Each row is a point. Each copy is the shape, with its points in the same order, turned, moved and blurred by noise. Say if it was mirrored as well.
In the rows, zero is written as 128.

Shape (6 x 2):
99  107
131  168
98  57
154  177
57  95
161  168
Copy 1 (6 x 2):
172  93
99  93
209  109
96  116
193  48
88  130
Copy 1 is: only turned
Copy 2 (6 x 2):
100  121
149  171
86  76
174  174
54  122
178  162
Copy 2 is: only turned
Copy 3 (6 x 2):
110  142
125  72
123  184
142  54
66  153
154  62
Copy 3 is: mirrored
Copy 4 (6 x 2):
179  110
133  162
191  63
112  167
221  109
107  156
Copy 4 is: mirrored

Shape (7 x 3):
124  131  58
130  199  162
116  117  128
128  159  52
113  111  122
64  38  185
142  105  158
Copy 1 (7 x 3):
104  94  75
194  72  157
131  129  129
113  67  72
125  131  126
96  212  195
160  159  133
Copy 1 is: mirrored
Copy 2 (7 x 3):
181  84  99
140  200  72
175  142  140
185  85  72
176  140  132
194  191  231
136  155  154
Copy 2 is: mirrored
Copy 3 (7 x 3):
160  174  53
147  59  98
137  155  115
170  153  28
141  149  109
73  185  191
159  142  153
Copy 3 is: mirrored

Shape (11 x 6):
128  170  83  169  89  122
68  125  87  95  158  70
112  167  173  103  108  113
135  155  162  150  113  98
114  80  156  172  80  153
171  124  81  126  159  139
65  148  150  87  112  171
173  137  140  169  84  155
124  167  100  133  93  143
80  81  86  63  119  92
158  163  109  146  141  67
Copy 1 (11 x 6):
184  91  123  111  165  159
123  59  105  190  122  89
155  152  90  125  150  82
183  151  137  137  165  101
166  178  119  159  107  180
109  97  180  108  127  135
139  135  54  114  91  104
165  173  153  97  150  163
150  112  109  96  147  142
75  91  91  192  120  126
162  96  172  145  187  100
Copy 1 is: mirrored
Copy 2 (11 x 6):
117  148  46  144  130  127
112  183  113  77  81  49
109  150  149  174  82  113
146  149  119  160  94  141
162  146  129  163  191  113
126  87  97  73  127  130
58  151  150  158  134  86
146  98  94  168  153  155
99  126  79  155  126  112
127  145  123  96  116  7
154  131  77  111  69  134
Copy 2 is: only turned

Shape (12 x 8):
166  107  135  127  76  124  215  127
145  117  139  167  103  58  162  142
108  76  151  106  129  80  190  81
124  108  187  141  40  98  140  146
118  223  91  71  142  149  135  63
103  161  88  46  144  94  129  158
145  89  165  174  90  100  122  171
158  100  119  147  91  146  115  140
35  152  43  98  123  133  79  153
141  180  45  96  74  73  113  88
104  165  71  48  151  141  59  103
25  151  109  95  217  66  175  116
Copy 1 (12 x 8):
132  137  159  135  192  174  84  180
96  91  143  148  150  112  88  168
97  148  188  161  93  151  86  214
80  137  97  176  173  151  104  169
98  216  178  29  97  113  114  106
77  145  209  97  108  119  189  127
107  86  97  182  139  129  121  144
154  132  117  147  150  140  120  108
130  176  156  102  97  62  234  138
107  188  200  109  163  60  115  98
107  202  189  96  64  105  181  72
74  136  202  78  35  98  156  226
Copy 1 is: mirrored
Copy 2 (12 x 8):
135  97  142  135  21  108  95  164
147  68  129  157  76  90  161  133
95  91  102  80  55  90  131  110
199  125  104  131  77  71  135  167
90  162  216  62  107  190  161  150
153  144  203  87  86  146  157  55
187  97  97  175  106  97  124  133
147  142  127  175  102  132  101  139
133  184  225  113  172  94  132  62
100  181  208  149  72  124  207  128
110  211  186  94  140  178  160  72
95  59  191  25  134  105  159  44
Copy 2 is: mirrored

Shape (13 x 9):
94  108  172  163  156  98  97  126  86
129  133  89  149  158  160  67  106  189
221  112  177  137  118  66  119  197  114
74  80  84  165  91  87  86  162  115
182  89  91  44  137  96  83  157  210
116  112  150  121  141  181  197  121  138
122  194  165  65  123  154  172  104  109
169  87  62  126  150  138  85  53  208
128  78  65  75  75  145  77  142  80
210  153  136  139  208  81  182  127  118
111  99  74  88  138  178  69  153  177
100  154  131  117  94  133  86  161  163
82  199  152  111  73  192  180  135  161
Copy 1 (13 x 9):
112  142  104  153  107  158  97  54  96
167  46  106  87  175  109  90  84  143
143  88  156  175  120  227  156  167  59
225  140  70  148  83  128  143  94  127
218  56  127  132  170  201  83  182  186
71  129  136  77  138  120  141  135  167
85  136  229  135  159  111  102  120  171
191  88  71  58  218  127  55  140  144
220  135  135  105  63  118  80  167  146
73  83  118  180  199  157  103  177  84
195  50  114  82  119  129  91  120  195
187  92  161  127  127  133  145  73  154
107  130  213  90  154  83  191  85  191
Copy 1 is: mirrored
Copy 2 (13 x 9):
119  147  152  187  76  94  164  87  110
106  145  107  163  169  30  120  167  78
211  160  167  95  136  121  112  59  134
90  122  165  102  70  98  138  137  47
165  83  126  92  154  28  38  141  125
83  135  68  123  127  92  166  122  190
101  143  128  174  132  123  127  164  238
141  77  60  156  185  49  105  178  66
65  52  192  105  149  111  112  141  105
167  179  65  170  149  145  77  69  148
65  104  139  112  160  17  96  153  109
110  156  168  116  116  56  126  176  133
77  185  120  111  123  94  172  212  220
Copy 2 is: only turned
Copy 3 (13 x 9):
126  164  96  187  121  149  98  140  139
168  115  192  129  135  184  185  147  120
91  180  143  131  133  54  128  182  214
202  195  117  146  157  117  101  171  91
90  173  237  127  216  98  173  171  119
86  121  120  94  115  108  147  62  91
38  88  70  96  157  147  162  132  113
165  154  228  107  195  187  180  92  151
133  234  115  76  176  147  159  183  78
51  111  184  92  131  125  62  120  204
134  171  199  120  157  155  187  160  52
148  115  115  136  145  110  174  184  89
116  57  68  94  139  98  191  125  67
Copy 3 is: mirrored
Copy 4 (13 x 9):
142  87  90  112  88  138  138  108  196
118  134  108  78  71  126  194  78  69
227  132  112  84  207  156  140  111  165
137  99  131  181  110  91  197  135  153
173  99  209  50  153  146  203  124  55
71  100  68  63  148  127  108  154  104
97  160  122  50  110  161  65  182  122
85  139  145  29  108  108  241  75  87
88  122  204  163  154  155  168  124  124
172  137  105  9  160  84  84  74  144
103  95  156  123  103  146  181  109  42
150  143  117  127  94  152  159  160  91
93  173  67  97  108  145  103  225  70
Copy 4 is: only turned
